Each row of a before or after table is a point. One or more steps were done to the points. Then noise was added and the rows were shuffled. The steps act on columns, c1 being the first. Name the steps. A step turns or swaps two columns, mirrors them in a line or flattens them onto one, adds a multiple of one to another, or multiplies or shifts one. Angles are multiples of 10 degrees, from the lower column toward the higher: turns from -170 to 170, lines from 10 to 170 but not 90. Use the fewest steps. Two steps may share a column if one is a turn and the other turns, adds or multiplies; they go together, in the order done. Otherwise the lowest column goes first.
(in the rows, 128 means zero)

Before (13 x 3):
[[141 150 133]
 [ 96 103 163]
 [130 166 172]
 [134 134 145]
 [144 163  91]
 [136 150 118]
 [140  98 145]
 [ 69 108 152]
 [ 82  99 121]
 [126 121 170]
 [141 110 130]
 [ 80 114 160]
 [ 84 121  92]]
After (13 x 3):
[[140 164 128]
 [ 85 115 108]
 [139  80 139]
 [124 117 173]
 [ 69  96 167]
 [ 83  81 139]
 [145 184  86]
 [ 79 106 174]
 [137 163 112]
 [136 138 141]
 [ 96  91 169]
 [129 192 169]
 [139  97 124]]
Steps: add -0.3 times c1 to c3; multiply c2 by 1.6

Before (12 x 6):
[[110 108  71 120 106  66]
 [112 122  96 131 104 166]
 [139 158 111 122 117  70]
 [118 110 137  95 145 147]
 [119 118  81 137 160 146]
 [120  92 135 158 119 177]
 [150 116  96 101 112 140]
 [126  84 159 102 151 153]
 [125  93 137 117 128 140]
 [ 88 129 120 137 119 169]
 [112 150  87  95 112  34]
 [148 144  79 124 126  28]]
After (12 x 6):
[[137 157 110 121 118  70]
 [108 110  71 124 107  66]
 [145 115  97  98 111 140]
 [120 118  80 139 161 144]
 [124  91 134 159 119 178]
 [112 121  97 136 103 167]
 [147 146  78 120 124  29]
 [107 151  87  98 112  33]
 [111 110 136  99 146 147]
 [ 91 129 120 145 119 169]
 [121  83 160 102 152 153]
 [124  93 136 118 128 140]]
Steps: turn c1 and c4 by -10 degrees

Before (8 x 9):
[[124 165 166  91 128 130 102 112 128]
 [192  90 138 166 133 148 176 122 182]
 [143 139  92 133  81 121  95 101  97]
 [132  87  79 146 102 167 114 110  95]
 [185 136 104 123 171  95 145 164 143]
 [138  94 109 172  97 149 177 102 123]
 [163 169  74 143 162  92 117  99 138]
 [156 106 120 127 157  89 130 142 162]]
After (8 x 9):
[[126  95  79 104 147 130 129 142 132]
 [210 159 159 106 106 148 140 134 140]
 [161  75 160 171 119  92 103 156 119]
 [115 178 162 167 130 167 119 146  97]
 [127 144 144 163 175 121 165 154  94]
 [133 173 174 132 140 149 191 156 117]
 [184 101 134 152  94  95  93  91 113]
 [169 133 129 136  92  89  75 114 143]]
Steps: turn c1 and c9 by -30 degrees; turn c2 and c5 by 150 degrees; add 1.5 times c5 to c7; turn c3 and c4 by -110 degrees; multiply c8 by -1

Before (8 x 11):
[[137 132 154 114  88 136 161 119 157 134 103]
 [156 125  96  62 181 160 114 106  96 159 143]
 [186 108 140 135  81 120 165 146 135 124 120]
 [180  93 125  77 195 190 109  60 164 141 176]
 [157 118 108 108 150 195  81  98 108 176 145]
 [173 141 127 123  84 108 132 153 182 141 106]
 [167 143 183 129 113 120 131 141 158 113 137]
 [170 129 140 155 129 128 137 127 152 122  76]]
After (8 x 11):
[[130 124  95  61 160 160 114  93 125 180 138]
 [180 140 128 122 142 106 128 109 130  83 105]
 [128 131 154 113 132 135 160 114 127  85 106]
 [111  94 123  76 140 194 108  46 128 194 178]
 [155 123 141 156 123 130 137  97 128 129  77]
 [179 109 138 134 126 122 166  93 131  80 121]
 [124 117 105 109 172 194  84  88 125 147 144]
 [161 146 184 131 114 122 131 104 126 113 136]]
Steps: turn c1 and c8 by -50 degrees; swap c5 and c10; multiply c9 by 0
